Each row of a before or after table is a point. The points were changed in one or more steps. Then noise was added and the rows were shuffled. The steps act on columns, c1 being the first. What was done? A step turns or swaps two columns, mirrors them in a line or flattens them onto one, adds a multiple of one to another, or multiplies or shifts one. Angles are multiples of 10 degrees, from the lower column toward the higher: turns from -170 to 170, lines from 10 to 170 but not 90. Use the fewest steps. Two steps may share a column if one is a turn and the other turns, adds or multiplies; they go together, in the order done. Otherwise the lowest column goes first.

Before (8 x 3):
[[ 7.2  4.8 -3.6]
 [-7.0  6.9  2.9]
 [ 3.3  4.5  3.5]
 [ 0.1  2.7 -4.0]
 [ 2.1  9.5  2.3]
 [ 3.7 -4.9  4.5]
 [-5.8  3.4 -1.3]
 [ 5.1  1.0  1.7]]
After (8 x 3):
[[-2.6  3.1 -2.0]
 [ 2.4  3.8  4.2]
 [ 2.1  2.1  2.0]
 [ 3.1  5.1 -3.2]
 [ 0.0  9.6  1.8]
 [ 0.9  2.4 -3.7]
 [ 2.3 -4.8  4.2]
 [-3.6  7.2  3.5]]
Steps: multiply c1 by 0.4

Before:
[[  5.2  -1.1   6.6  -0.9   9.9   5.7]
 [  5.4   4.0  -2.2   7.2  -1.9   5.0]
 [ -2.8  -4.6  -2.0   1.5  -3.8   0.7]
 [  4.7   0.2  -4.9  -5.0 -12.1   6.5]
 [  5.6   2.5   2.5   5.9  -3.4  -5.9]
 [  3.1   2.1   5.1   1.5  -6.0   5.5]
 [  1.8   4.8  -1.2   0.8   4.7   2.6]
 [  2.2  -0.7   1.9   6.4  -8.0   2.2]
 [  4.2  -4.1   2.8  -0.7   0.5   6.3]]
After, 9 rows:
[[  2.0   0.8  -1.6   0.5   4.6   2.5]
 [  6.0  -5.0   6.7  -0.6   9.7   4.7]
 [  2.6  -4.8   2.1   6.3  -8.3   1.9]
 [  4.5  -1.5   2.6   5.6  -3.7  -6.5]
 [  5.6  -3.8  -4.8  -4.8 -12.2   5.7]
 [  5.4  -8.1   3.1  -0.7   0.5   5.3]
 [  3.8  -2.0   5.1   1.3  -5.7   4.7]
 [  5.9   0.4  -1.9   7.2  -1.9   3.6]
 [ -2.5  -8.6  -2.2   1.6  -3.6   1.2]]
Steps: turn c1 and c6 by -10 degrees; shift c2 by -4.0

Before (10 x 9):
[[ -3.5  -4.1   3.4   4.9   4.2  -7.5 -10.1  -3.2   1.6]
 [  1.4   2.8   4.6  -7.5  -2.2   0.0  -3.1  -2.3  -1.9]
 [ -4.1  -1.2  -9.2  -1.1  -3.2   1.2  -0.5   0.8   7.6]
 [ -5.0   6.7   1.7   6.8  -0.1  -1.1   1.4   4.2   6.6]
 [ -4.3   7.5   1.8  -5.7   2.6  -3.9  -6.5  -1.3  -3.7]
 [  1.1  -0.1  -2.5  -0.6   5.8  -1.7  -8.0   0.5   3.2]
 [  0.4   0.6  -0.9   6.0   7.0   0.3   0.4  -2.7  -2.0]
 [  0.3   4.7  -8.9   4.5  -1.7   7.9  -1.4  -5.5   6.3]
 [  0.8  -0.9   4.7   3.5  -2.4   1.1  -2.1   5.7  -7.5]
 [  2.4   3.4  -8.5  -0.3  -0.3  -5.5  -2.6   0.4   3.3]]
After, 10 rows:
[[  0.5  -4.6   4.9   4.4   4.3 -15.0 -10.2  -0.7   2.2]
 [ -6.7   3.6  -5.8   3.1  -1.7  15.8  -1.4   0.7   7.1]
 [ -4.9   3.6  -7.5  -1.0  -0.4 -11.0  -2.6   0.9   3.3]
 [  4.4   2.2   1.8  -7.1  -2.3   0.0  -3.2   0.2  -3.0]
 [  4.1   0.1   2.5   4.9  -2.4   2.2  -2.1   0.1  -6.8]
 [ -1.3   0.2  -2.3  -1.0   5.8  -3.4  -7.9  -0.1   3.1]
 [ -0.3  -0.1  -0.9   6.3   6.8   0.6   0.4   0.1  -0.6]
 [ -9.7  -1.2  -2.7  -2.4  -3.2   2.1  -0.4  -0.3   7.1]
 [ -2.0   7.3   5.0   5.5   0.0  -2.3   1.4   1.3   7.4]
 [ -1.4   7.0   4.6  -5.0   2.5  -7.9  -6.5   1.2  -4.6]]
Steps: turn c1 and c3 by -50 degrees; flatten c2 and c8 onto the line at 10 degrees; turn c4 and c9 by 10 degrees; multiply c6 by 2

Before:
[[ -5.4  -5.7   4.5   3.2   4.0   0.3  -4.9   0.4   5.5  -4.5   4.8   0.6]
 [ -2.0   1.7   9.7   2.6   2.5   9.3   0.8  -5.4  -5.0  -3.0  -0.9  -0.9]
 [ -4.4   0.1  -0.9  -1.3   1.3  10.3   0.2   3.6  -4.3   3.8  -3.1   4.0]
 [  1.3  -1.9  -2.9  -1.4   8.8  -1.6  -1.0   3.9   3.7   2.5  -4.0  -2.4]
 [  4.0   3.4  -2.4   3.6   0.3   4.4   0.3  -6.5  -3.6   2.1  -5.4   4.6]
 [ -9.4  -2.9   6.0  -1.6   2.4  -3.6  -5.5  -2.1   4.2   0.6   0.1  -1.7]
 [ -4.6   8.3   7.2   3.9   0.6   6.6   7.3  -4.7   0.2   1.1   5.8   2.9]
 [  2.3  -0.3   0.9   4.2  -1.4   1.2  -0.7   4.7   1.2   3.7  -6.1  -0.8]
 [ -2.3  -3.3   1.9  -3.9   1.0  -3.7  -5.1   3.4   1.3  -1.6   6.1  -3.5]
 [ -0.6  -4.7  -2.4  -4.2   1.2  -3.5  -1.0   2.9   5.6  -0.5  -4.0  -4.8]
 [  4.3   4.2  -1.3  -3.2   3.0   0.9  -6.0   4.6   6.2   3.5  -4.0  -0.8]
 [ -3.8  -5.7   5.0  -5.8   0.8  -0.1  -1.9   1.0   9.8  -2.4   3.3   0.2]
 [  3.3   5.8  -2.2  -0.3   2.5   2.9   2.0   5.7  -5.4   0.0 -11.7   7.4]
 [ -7.3   7.4   3.2   5.6  -0.8  10.7   1.9  -5.4  -2.6  -5.7   0.6   0.2]]
After (14 x 12):
[[ -7.5   6.9  -4.8  -0.3  -0.9  11.0   1.3   2.6  -0.6  -5.4   0.9   0.2]
 [  2.5   3.6  -6.5   0.4   0.5   4.4  -0.2  -2.2  -5.0   1.9  -5.4   4.4]
 [ -4.6   8.3  -4.8  -1.4   0.1   6.7   6.7   6.9   1.4   1.3   5.9   3.3]
 [ -0.6  -5.5   1.1  -0.2   0.8   0.4  -0.4   5.6  10.4  -2.4   3.4   0.2]
 [  2.8  -0.6   5.3   0.1  -1.8   0.8  -2.1   0.5  -0.3   3.3  -6.4  -1.5]
 [  6.1   4.1   4.6   0.7   2.5   0.5  -5.2  -1.5   4.2   3.6  -4.8  -1.2]
 [  1.2   5.4   5.8  -0.2   2.5   3.2   2.2  -2.0  -5.9   0.2 -12.0   7.6]
 [  2.9  -1.2   3.9  -0.1   9.0  -2.0  -0.6  -3.1   3.5   2.9  -3.9  -1.8]
 [ -7.2  -3.1  -2.2   1.5   2.4  -3.7  -5.4   6.7   6.8   0.8   0.4  -1.4]
 [  1.0  -4.1   2.8  -0.6   1.6  -3.5  -0.4  -2.6   5.3  -0.9  -3.8  -4.4]
 [ -5.7   0.6   3.5   0.1   1.2   9.9   0.6  -0.8  -2.8   3.7  -3.7   4.4]
 [ -2.9   1.7  -5.4  -0.2   2.8   8.9   0.4   9.4  -4.1  -3.1  -0.6  -1.5]
 [ -1.9  -3.5   3.5   0.5   1.1  -3.4  -4.5   2.1   2.1  -1.1   5.9  -3.1]
 [ -3.2  -6.2   0.8   0.9   3.6   0.5  -5.0   4.7   6.9  -4.5   4.4   0.8]]
Steps: turn c1 and c9 by -20 degrees; swap c3 and c8; flatten c4 and c7 onto the line at 100 degrees

Before (11 x 20):
[[ -1.2   1.5  -1.1   1.6  -0.2  -6.5   3.1  -1.8  -8.3  -6.2   6.2   4.0
   -4.5   4.9  -5.8   0.8  -0.3  -6.5  -0.6   5.3]
 [  3.7   6.6   0.5  -2.8  -1.7   5.4   0.8  -4.1   2.7  -2.1   0.5  -1.7
    5.3  -1.7   1.7   6.0  -0.3  -2.0  -3.2   4.3]
 [  0.2  -2.7   3.6  -8.3   4.2   0.1   0.1   0.1   4.4   0.4  -0.4  -4.6
    1.8  -1.6  -5.0   2.7   3.2   7.1  -2.6  -0.1]
 [  5.0   5.0   0.2  -4.8  -5.1   2.6  -3.2  -0.7   1.3   3.6  -5.1  -5.4
    3.2  -3.8   0.3  -1.2   1.3   1.1  -4.7  -5.0]
 [  8.2  -5.6   2.8   0.9   1.7  -3.2   2.8   3.5   7.5   3.3  -8.8   7.6
   -5.1   5.7   5.7   7.6   0.1   3.5  -8.4  -1.9]
 [  4.1  -1.0  -2.6   2.7   3.0  -5.7   3.0   4.0  -5.2  -1.9   5.2   0.5
    2.6   7.5   1.5  -0.3   0.1  -0.9  -1.3   4.9]
 [ -0.8  -0.1   4.8  -8.0  -0.2   4.2   3.7  -2.0   9.7   3.6   0.6  -9.0
   -2.1  -3.9  -4.9  -2.4  -3.5  -1.6  -1.8   6.7]
 [  5.6   5.8  -1.2  -3.8   1.2   5.1  -1.1   2.3   2.9   1.5  -2.2   0.2
    1.7  -4.3   2.7   0.8   2.4  -0.5   5.7   3.1]
 [ -1.3  -2.7  -3.8   3.7   2.0  -0.2  12.9   5.9 -10.9   2.5   4.9   3.4
   -3.2   3.7  -0.1   3.5  -0.1  -4.6   0.7   3.4]
 [  1.1   6.5   5.4   4.1  -3.8  -1.1   2.4   5.2   1.4   2.9  -5.3   5.3
   -3.5  12.7   3.3   6.9  -0.6   0.8  -5.8  -4.4]
 [ -0.1  -4.0   2.1   3.9   2.8  -2.3   2.5   0.8  -8.4  -2.0  -0.3   5.1
    3.1   8.0  -0.7   1.3   1.0  -6.6   0.3   3.7]]
After:
[[  0.6  -1.4  -2.5   2.5  -3.5  17.7   3.9   3.7   4.3  -0.8   5.1  -1.1
    2.4   7.7   2.0   2.8   0.0  -2.2  -1.3   4.9]
 [  1.0  -2.6  -4.1   4.2  -7.2  -1.6  13.0   5.9   9.1  -4.2   4.6   2.2
   -3.5   3.5  -0.3  -0.8  -0.2   2.8  -2.2   3.3]
 [ -7.7   5.8  -0.9  -3.3   3.3  -0.9  -0.7   2.2   0.1  -0.6  -2.1   5.1
    1.8  -4.5   2.8   0.3   2.2   1.5   2.9   3.4]
 [ -6.3   6.3  -0.1  -2.8   4.1  -4.7   0.4  -4.0   1.7  -2.2   0.3  -3.6
    5.2  -1.7   1.8  -4.8  -0.4  -2.6  -0.3   4.3]
 [ -4.2  -5.2   2.7   0.8  10.0  19.3   2.8   3.5   2.1   3.2  -8.8  -3.1
   -5.0   6.3   5.6  -3.7  -0.1   3.3 -10.6  -1.9]
 [ -0.3  -2.9   3.8  -8.4   6.1   0.5  -0.1  -0.3   2.4   6.9  -0.3  -4.9
    1.6  -1.4  -5.1   1.5   3.8   0.7   2.8  -0.1]
 [ -2.2  -0.3   5.0  -8.0   7.2  -9.3   3.9  -2.2  -6.5  -1.4   0.5  -5.8
   -1.9  -3.9  -4.8   1.7  -3.6   3.3   7.1   7.2]
 [  0.0   6.0   5.9   4.0   2.9   3.8   3.0   5.7   1.4   0.6  -5.6  -2.3
   -3.8  12.7   3.3  -7.4  -0.3   2.5  -7.6  -4.6]
 [ -5.1   4.8  -0.2  -4.4  -1.2   2.7  -3.6  -0.7  -4.8   1.0  -5.0  -7.2
    3.3  -3.9   0.0  -2.5   1.4   3.6   2.5  -5.2]
 [  5.4   1.7  -1.0   1.4  -7.2  10.8   3.1  -2.2   4.3  -6.8   6.7   1.2
   -4.3   4.9  -5.9  -0.3  -0.4  -6.4  -3.7   5.0]
 [  1.4  -4.1   1.8   4.1  -5.8   4.6   2.3   0.8   6.4  -6.8  -0.5   2.4
    2.9   8.2  -0.8   1.3   1.1  -1.9  -4.3   3.7]]
Steps: turn c1 and c6 by 140 degrees; multiply c6 by 2.5; turn c5 and c16 by 130 degrees; turn c5 and c9 by -120 degrees; swap c10 and c18; turn c12 and c19 by -60 degrees
